Each row is a point. To make a cloud, some directions were put in groups of two or more. Within a group, all points are equally far from the middle, so they leave a hole (a ring in 2 directions, a hollow ball in 3). The other directions are filled evenly. Then the cloud was stretched, turned, moved and blurred a little. How many holes are there, and how many directions does each take, smallest first?
In the rows, 100 means zero.

Cloud:
[[139,128,111],
[97,120,60],
[93,151,59],
[134,127,94],
[56,113,104],
[129,97,109],
[142,145,137],
[140,136,135],
[136,130,99],
[106,156,152],
[72,166,81],
[93,104,151],
[56,110,75],
[55,98,70],
[114,72,142],
[105,166,151],
[111,130,154],
[120,128,73],
[135,124,137],
[99,110,153],
[115,97,78]]
Holes: 1 (2)

Cloud, 27 rows:
[[89,128,31,89],
[50,72,62,89],
[69,86,123,78],
[66,83,128,95],
[57,133,77,141],
[132,146,95,98],
[43,73,80,104],
[46,74,66,86],
[59,132,87,60],
[135,127,96,154],
[100,148,123,132],
[95,154,110,90],
[48,94,110,134],
[95,133,43,137],
[61,88,44,69],
[83,64,54,105],
[71,133,53,141],
[105,155,113,105],
[137,136,84,142],
[42,75,85,103],
[114,85,75,157],
[86,64,58,120],
[59,147,69,116],
[46,77,64,79],
[92,82,130,93],
[56,131,81,144],
[115,107,43,74]]
Holes: 2 (2, 2)

Cloud:
[[111,155,118,81,162,65,93,108],
[87,111,153,52,88,125,127,145],
[165,109,151,127,110,46,96,100],
[111,190,78,103,103,91,84,134],
[93,68,135,134,105,101,74,77],
[57,158,97,85,111,97,126,155],
[114,122,167,71,130,49,109,139],
[163,155,53,70,87,68,99,94],
[147,124,169,146,77,62,106,96],
[113,97,168,100,74,138,140,111],
[159,69,104,149,102,84,86,117],
[95,142,106,32,132,88,55,104],
[158,172,143,79,94,127,104,78],
[86,65,94,96,152,54,138,104],
[117,59,93,81,126,150,127,105],
[102,103,81,87,115,37,63,89],
[168,69,122,120,81,93,63,131],
[92,157,92,103,135,40,74,171],
[89,127,144,84,75,148,125,106],
[70,109,137,122,112,71,140,85],
[72,80,81,74,126,142,58,75],
[71,113,110,65,116,30,95,147],
[95,151,134,135,127,100,124,150],
[194,98,108,105,115,106,96,111],
[99,123,74,49,85,58,99,118],
[135,108,18,105,68,75,102,111],
[163,136,63,122,115,110,80,75],
[112,147,150,109,94,33,109,118],
[104,90,84,120,95,32,130,80],
[134,123,65,55,86,101,118,54],
[101,126,127,137,161,42,99,158],
[175,107,97,78,108,66,62,110],
[43,140,104,68,98,92,85,159],
[47,72,102,105,101,64,106,89],
[95,87,151,124,148,115,90,86],
[107,150,117,116,60,117,125,142],
[91,102,124,158,69,77,102,113],
[124,64,109,86,95,49,50,91],
[124,73,56,143,64,117,129,125],
[127,102,155,99,76,26,76,123],
[130,70,180,80,123,116,106,148],
[89,97,109,138,58,78,135,129],
[106,106,92,94,153,115,129,58],
[144,82,132,126,150,103,100,109],
[104,89,96,124,52,122,65,112],
[55,111,135,45,76,141,94,118],
[80,124,112,144,71,55,118,93],
[74,76,133,128,127,77,105,179],
[39,128,113,84,109,138,59,114],
[93,138,174,64,99,127,87,148],
[93,164,115,97,52,92,100,85],
[108,133,109,100,84,113,58,64],
[155,71,144,120,93,71,114,145],
[152,111,134,93,49,62,100,159],
[125,142,95,70,67,109,163,123],
[56,43,121,99,78,83,90,116],
[124,78,162,65,116,79,147,86],
[114,133,79,64,45,81,140,103],
[129,148,98,54,100,148,87,95],
[110,61,172,79,108,55,122,98],
[66,80,145,119,128,96,128,157],
[103,128,65,123,66,66,125,165],
[159,151,84,70,68,63,71,83],
[99,108,122,12,136,124,99,86],
[116,96,118,150,65,110,75,124],
[96,72,90,94,97,75,101,179],
[135,101,86,74,123,95,161,69],
[107,179,88,132,70,122,118,128],
[186,78,116,96,104,65,95,70],
[107,142,97,28,117,110,113,115],
[99,106,172,93,121,49,102,86],
[126,84,159,82,146,126,104,144],
[153,131,115,57,126,74,137,76],
[87,123,142,81,73,72,98,59]]
Holes: 1 (6)

Cloud, 88 rows:
[[62,108,78,62,52,142,106,143,70],
[80,112,47,130,118,111,152,126,88],
[126,123,104,106,126,94,49,53,132],
[121,174,74,102,68,86,152,78,74],
[76,59,157,144,74,87,103,95,118],
[86,87,73,75,81,138,56,158,115],
[103,136,45,56,61,71,86,137,119],
[61,155,75,67,52,111,144,63,70],
[55,93,103,137,116,57,46,83,110],
[78,89,132,156,85,89,147,69,130],
[134,115,82,120,84,134,124,69,163],
[111,147,87,124,45,58,43,111,85],
[111,32,86,79,146,75,113,65,86],
[76,74,104,171,122,136,105,84,122],
[121,92,115,54,27,127,116,96,71],
[79,124,85,48,60,117,112,38,135],
[89,88,121,106,72,92,25,66,91],
[94,107,117,52,40,124,132,135,98],
[80,70,115,52,115,75,112,43,149],
[104,79,112,61,56,152,115,53,114],
[84,64,114,97,34,81,119,151,114],
[87,109,45,126,114,154,102,113,97],
[143,175,86,103,61,81,100,78,130],
[129,69,104,129,83,90,132,148,135],
[51,116,97,105,115,43,86,108,62],
[80,102,68,46,67,95,59,127,46],
[99,51,136,38,112,77,108,80,64],
[98,127,44,111,116,134,64,121,82],
[74,89,122,45,91,176,108,78,80],
[106,92,91,100,143,132,57,109,154],
[82,143,57,160,56,122,102,94,112],
[76,100,91,148,112,81,28,89,116],
[92,158,53,117,102,101,51,115,123],
[97,124,108,108,21,71,104,127,49],
[113,100,76,67,140,170,111,70,121],
[126,74,65,113,62,46,64,137,122],
[75,77,75,90,55,64,118,25,96],
[105,24,94,116,140,77,81,109,120],
[67,62,116,84,87,128,125,78,165],
[74,148,116,23,87,80,117,93,90],
[109,141,128,91,127,86,68,72,138],
[26,53,113,109,117,76,62,97,101],
[57,125,97,72,67,31,115,91,117],
[91,126,49,137,100,136,154,85,111],
[114,94,109,102,133,122,103,105,179],
[144,102,78,52,67,139,137,62,106],
[160,90,83,125,52,65,78,135,112],
[104,102,33,134,80,97,168,75,115],
[31,102,106,81,140,122,102,33,104],
[30,84,105,53,127,90,115,122,84],
[56,127,80,67,52,68,55,126,113],
[111,111,72,117,83,117,125,97,185],
[104,62,76,70,51,110,90,95,37],
[123,100,58,82,7,100,84,127,97],
[136,49,93,123,94,73,152,100,101],
[78,93,74,79,92,70,166,102,153],
[77,61,149,78,95,86,152,56,108],
[76,83,105,73,81,30,124,52,79],
[144,132,71,70,108,68,62,94,128],
[144,64,109,113,66,98,108,114,158],
[30,77,122,70,116,107,133,125,94],
[105,132,36,91,94,108,55,136,113],
[78,81,58,184,97,68,122,117,116],
[88,90,112,99,43,127,131,53,60],
[119,93,73,84,30,45,121,134,111],
[68,87,150,124,98,101,147,109,93],
[69,114,120,118,123,94,32,114,119],
[72,89,113,133,31,51,120,78,127],
[82,152,102,77,154,91,116,100,78],
[147,170,66,69,102,107,115,55,103],
[141,91,101,137,80,100,61,156,99],
[51,125,61,71,39,128,102,122,64],
[59,147,72,28,87,103,115,56,61],
[147,79,72,119,35,107,77,119,127],
[168,103,69,73,73,93,69,89,85],
[55,51,145,122,129,118,117,65,78],
[82,57,96,56,104,77,110,29,54],
[161,108,104,89,109,104,74,64,144],
[105,138,77,124,85,71,163,37,80],
[97,160,126,98,66,105,140,119,96],
[121,35,62,122,109,92,98,58,93],
[116,61,69,80,158,95,107,62,68],
[109,126,123,122,93,153,77,134,100],
[101,78,52,111,40,130,73,132,118],
[107,163,61,100,98,45,123,86,63],
[48,65,149,105,87,102,135,111,121],
[61,101,122,74,110,59,143,26,112],
[62,83,112,142,135,64,50,85,112]]
Holes: 3 (2, 3, 4)

Cloud (105 x 9):
[[95,156,101,45,89,42,66,104,107],
[128,123,145,126,85,150,74,88,109],
[123,129,113,100,106,122,157,120,100],
[101,111,61,78,128,55,102,66,139],
[105,116,99,52,97,90,62,56,43],
[61,97,164,103,143,117,111,99,109],
[102,113,67,52,72,134,90,126,115],
[125,97,97,68,93,53,105,44,126],
[142,152,66,117,131,34,79,54,129],
[96,132,63,84,135,85,66,80,128],
[111,82,83,139,142,79,115,54,72],
[114,122,50,76,99,31,64,39,44],
[112,90,87,124,83,29,139,65,85],
[113,101,111,142,87,114,137,77,79],
[95,144,92,56,116,108,70,87,143],
[139,109,52,108,92,64,132,31,97],
[81,96,89,124,84,71,100,124,123],
[114,90,89,53,54,45,117,95,67],
[91,147,110,49,86,127,46,74,62],
[134,149,58,65,53,20,92,71,87],
[90,177,92,105,101,79,65,89,48],
[113,110,98,106,134,76,170,106,134],
[112,125,111,113,85,82,64,53,147],
[85,136,115,149,167,96,95,106,121],
[119,168,74,106,70,76,69,104,50],
[73,103,75,59,131,70,116,150,100],
[85,172,79,57,64,106,75,111,106],
[139,113,98,79,93,136,58,95,125],
[78,110,117,81,123,63,127,128,162],
[114,81,28,64,66,36,82,64,64],
[64,150,91,50,105,114,73,86,107],
[114,151,47,97,106,51,56,90,124],
[137,119,129,154,162,123,81,76,92],
[73,144,92,55,62,56,81,111,70],
[112,138,77,76,78,114,25,108,56],
[86,90,154,90,97,89,106,133,75],
[103,103,101,168,125,107,84,85,53],
[104,129,56,79,69,83,44,37,101],
[122,135,41,95,91,5,133,69,114],
[69,102,137,61,94,131,143,129,116],
[92,145,161,108,137,137,52,119,71],
[54,100,146,124,137,110,77,91,69],
[51,117,91,47,118,117,65,138,86],
[57,95,59,101,104,58,127,112,107],
[106,95,106,142,122,67,33,64,105],
[64,138,58,69,72,102,118,93,92],
[62,116,143,78,143,83,53,118,134],
[95,119,129,83,142,117,144,121,104],
[125,87,47,46,95,58,68,49,78],
[69,122,108,96,77,69,133,115,66],
[118,113,106,143,95,142,51,109,93],
[89,104,57,70,79,48,155,106,50],
[122,105,56,74,78,7,87,108,84],
[84,166,104,102,126,50,51,107,87],
[126,143,119,65,120,56,82,115,99],
[98,84,78,72,124,44,42,65,99],
[54,116,137,48,89,80,89,143,91],
[157,117,103,87,76,89,49,86,116],
[91,61,130,58,85,93,141,121,99],
[40,109,128,54,110,133,79,155,106],
[135,120,76,137,104,95,160,108,116],
[147,105,149,133,115,77,92,70,91],
[131,64,104,77,108,41,100,102,117],
[59,135,145,66,140,129,87,122,95],
[121,91,95,95,127,21,72,107,96],
[99,121,143,102,146,94,52,50,117],
[120,103,58,51,63,37,135,54,105],
[71,170,126,96,123,119,103,96,96],
[84,141,145,86,116,59,117,113,135],
[51,122,84,89,114,130,108,116,106],
[109,98,84,75,113,27,105,93,42],
[118,142,101,75,65,74,60,99,44],
[104,119,98,78,72,109,121,54,87],
[103,111,134,153,103,106,66,122,116],
[163,150,62,119,95,104,70,93,69],
[133,121,86,49,107,106,74,123,84],
[63,93,85,85,117,135,125,101,83],
[111,120,154,145,129,148,114,117,86],
[139,93,129,130,107,59,99,48,111],
[124,106,141,179,142,122,93,90,104],
[130,105,45,76,75,31,98,48,38],
[119,56,46,83,80,72,113,96,104],
[76,169,90,100,86,106,25,100,94],
[102,127,33,25,70,78,69,93,85],
[94,108,107,110,111,70,16,44,81],
[108,141,121,61,121,84,113,99,141],
[60,143,96,80,129,75,117,141,88],
[97,143,106,39,90,58,86,101,140],
[108,95,51,78,67,91,79,60,36],
[73,70,159,107,128,131,126,134,100],
[102,116,90,120,128,19,57,42,99],
[106,172,76,127,80,41,64,76,102],
[86,95,80,67,101,81,65,130,40],
[113,82,19,71,101,31,106,77,85],
[69,132,81,72,125,81,77,99,143],
[93,77,65,102,114,54,64,96,115],
[145,77,133,149,135,96,98,85,97],
[73,76,52,45,54,66,115,115,102],
[131,119,50,28,83,91,74,91,97],
[137,144,116,78,61,111,59,57,103],
[89,133,133,94,94,126,137,146,87],
[94,81,53,41,95,77,80,60,63],
[151,127,79,179,119,61,69,54,70],
[84,172,82,79,62,81,70,112,76],
[117,133,40,105,87,124,70,64,79]]
Holes: 1 (9)
